Rows are points. The last column is the point's height on a tilted bowl or saddle (a function of degree 2), plus a little noise. Count its main directions that bend up, bend down and stay straight.

Points, 11 rows:
[[-95   8  76]
 [ 18 -28  36]
 [-19   8  43]
 [-13  55  25]
 [ 16  32  46]
 [  7 -28  36]
 [ 10 -21  38]
 [ 27  41  51]
 [-28   0  44]
 [ -4  54  30]
 [ -5 -40  30]]
Directions: 1 up, 1 down, 0 straight

Points (18 x 4):
[[ 16 -22 -11   2]
 [ 71  34  12  49]
 [ 38  -8 -44  10]
 [ 50 -90  10  95]
 [-22  54   6  34]
 [-30  16  -4   7]
 [ 21 -29  -5   6]
 [-24   0  42  36]
 [  9 -49 -54  33]
 [-40  11 -38  12]
 [ -7  50 -46  22]
 [ 59  57 -13  48]
 [-15 -41 -51  26]
 [ 95  11 -18  56]
 [  5  14 -26  -4]
 [  7 -31 -58  20]
 [ -4 -21  36  27]
 [-14 -31 -54  19]]
Directions: 3 up, 0 down, 0 straight

Points, 22 rows:
[[ 29  46  43  12 -59]
 [ -9 -28  14 -16 -30]
 [ 91 -19  -8  27 -22]
 [-22  17 -67  26 -45]
 [-39  30 -47  21 -34]
 [-24  29 -34 -16 -23]
 [-25 -35  38  28 -44]
 [-12  36 -32  21 -30]
 [  8 -25  40 -22 -34]
 [ 51  27 -11  12 -38]
 [ -5  -6 -95 -36 -79]
 [-35  -6  34 -31 -42]
 [  5  31  13  45 -42]
 [-21   5  64 -12 -48]
 [ 23  33   3 -41 -54]
 [-58 -43 -35  21 -76]
 [  5  10  22 -11 -22]
 [  6  -8  -7 -17 -21]
 [-31 -12  15 -12 -27]
 [-27 -36  21 -32 -52]
 [-32  -6  44  -9 -37]
 [ 35 -26 -46   5 -34]]
Directions: 0 up, 3 down, 1 straight

Points:
[[ -4 -14  41   0  -7 -49  29]
 [-46  21 -28 -16  19  -8  41]
 [  8  28   1  -5  22 -10  23]
 [ 10 -47  50  12   7  12  28]
 [ 29  27 -11 -28  -7  21  14]
 [  3  31  16 -35   5  30  16]
 [ -8   6  10   3 -38  -3  13]
 [-14 -13  63 -14   2   3 -10]
 [ 65 -73   2   6  46 -36  73]
 [ 43   0   2  15 -36  17   9]
 [  3  19 -10  10  41 -15  32]
 [-25   3  32  17 -14 -62  15]
 [ 21  40  42  17 -20   5  -8]
 [ 36 -18  39 -32   2 -19  35]
 [-12  35 -47 -10  11  16  47]
 [ 38  20  31 -22 -13 -18  27]
 [ 15 -11 -39 -52 -20 -20   6]
 [ 11  -4 -12  -1 -16  -2  15]
 [ 51   0  40   5  -2 -17  21]
 [-26  44   3  21 -28  24  21]
 [  3   3  -9 -40  48  56  10]
 [ 46 -14   7   6  13  58  17]
 [ 57   7  16   6 -19  -5   5]
 [ 21 -54  12  14  13  21  46]
 [ -2 -66  49 -34 -26 -11  29]
 [-45  35 -85  45  -7  17  76]
 [-38   0 -21  35  84  23  95]
 [ 25  20  11 -39  -2  -1  19]
 [-16  32  27 -11  44 -13  30]
 [ -7   2 -22 -35  -3  76  61]
 [  0  12 -45 -10 -43  20  38]
 [ -7  -4   0  29  30  34  34]
 [ -5 -25  16  -5  25  24  18]
 [ 23  35 -19 -25 -39  39  43]
 [ 20 -15 -19 -18  -6 -55  17]
 [-21 -18 -62 -41 -19 -13   1]
 [-34 -24  -8  40  16   9  27]
 [ 18  23  52  49 -49  -9 -30]
 [ -3  16  82  14 -75  -9 -14]
 [-95  50   1   0   9  -8  38]
 [ 22  40  38  19 -40  23  -9]
 [  2  33  25 -27  21   7  14]
 [ 47 -39 -19  12  17   2  19]
 [-15  37  19  39  11 -19  12]
 [ 16 -43 -51  18 -33  28  37]]
Directions: 3 up, 3 down, 0 straight

Points (61 x 9):
[[ 29   6 -44 -20 -15 -32  38   3  46]
 [-39 -45 -44  10  12  -1 -54 -20  31]
 [-25 -12   4 -13  -4 -23 -19 -18   9]
 [  9  85 -50  34  10  -3 -36 -14  55]
 [ 61  -5  13  29  19 -29  22  27  53]
 [-13 -50 -40   6 -68   1 -54  15  71]
 [ -7  23 -15  33 -30 -19  88  19  45]
 [ 37  20  36  22  -3  -2   0  10  34]
 [  1 -68 -54  -6  58  20 -30 -60  37]
 [ 20  47  40 -43  34  30  66 -54  88]
 [ 47  25   2  -6 -13  36  65  -4  61]
 [ 52  21 -18   5  41  11  -3 -36  55]
 [ 30 -13  27 -10  30  40   9  21  27]
 [-26  22 -22  25  31  -2 -39  27   5]
 [ 20 -15  10  -7  -9 -25 -12 -25  31]
 [-39  20 -32 -52  36 -58 -19  -4  52]
 [-47  34 -34  15  10 -24 -39 -11  15]
 [  9  20 -26  -6 -19 -12 -11 -43  40]
 [ 39  31 -41  -1  -5 -21  38  -5  46]
 [ 41  48  21  53  50  18   0 -14  61]
 [ 10   0 -21   3 -36  19 -48   4  28]
 [-27  11 -91  -1  12  25  18 -31  59]
 [  9 -18   5 -46   5   9  33  12  34]
 [ 13 -43  39  24 -25  -2  -9  36  40]
 [  4 -36  29  25 -71 -15 -49  67  74]
 [-16  -7  75 -15  -4  31  26 -19  28]
 [ -6 -18 -13  19  35  42  62 -22   6]
 [ 14  74 -28 -14  16   6 -23  32   2]
 [ 21  15   2  -7 -46 -31 -41 -15  55]
 [ 46   0   6   1  29  18 -38  16  40]
 [ 57 -24 -16  20  74  49  35 -28  37]
 [-41  66  54 -12   9 -22 -28  -1  30]
 [-60  14  41   2  59  61  12 -82 -16]
 [ 20   3  38  84  25  37  -5  13  41]
 [-32   3 -16  52  14 -35   7 -63   8]
 [ 42  17 -17   9  -9 -29  13 -53  66]
 [  1  -7  -9  15  57   9 -50   3  24]
 [  6  40 -57  -6  -3  95  -8 -10  54]
 [ -1  21  -7 -15 -44  19   5  -8  20]
 [ 44 -17   0 -15  31  10 -77   5  72]
 [-22  17  55  21 -11   4  38  66  27]
 [-25 -47 -25  27  12  64  46  70  54]
 [-37  15  17 -21 -35  30  15  44   7]
 [ 36   0  -4 -11  44 -42  -2  39  32]
 [ 51  -9  36 -37   2 -41  28  -7  72]
 [-26 -33   5   4   5 -18  20 -13  -6]
 [  7   4  -4 -12 -30 -38 -30 -55  62]
 [-53 -24  17  11 -14 -11 -29  40   4]
 [  1 -35  46   3  20 -23   4  -7   2]
 [-43  32 -21 -78  29   7  37 -50  93]
 [ 27 -25 -51  19  19   7  25 -58  38]
 [ 21  30  34 -20 -14  -2  -9  54  11]
 [  7   0   5   6 -63  -2 -44  44  24]
 [  8  11 -53  33  40 -20 -46  -8  53]
 [ 17  30  72  41  -9 -49 -31  51  68]
 [ 32  18  12   0  -7 -20  19 -18  36]
 [ 13  16   0 -13   2  -4 -33  27   8]
 [-13 -23 -35  -1  -2  38 -14 -23  17]
 [  4  20 -23  19  11 -13 -24  30   1]
 [ 13   9 -30  16  15 -31  -9  24  13]
 [ -2 -24 -20  13  38  -3 -45  46  22]]
Directions: 7 up, 1 down, 0 straight
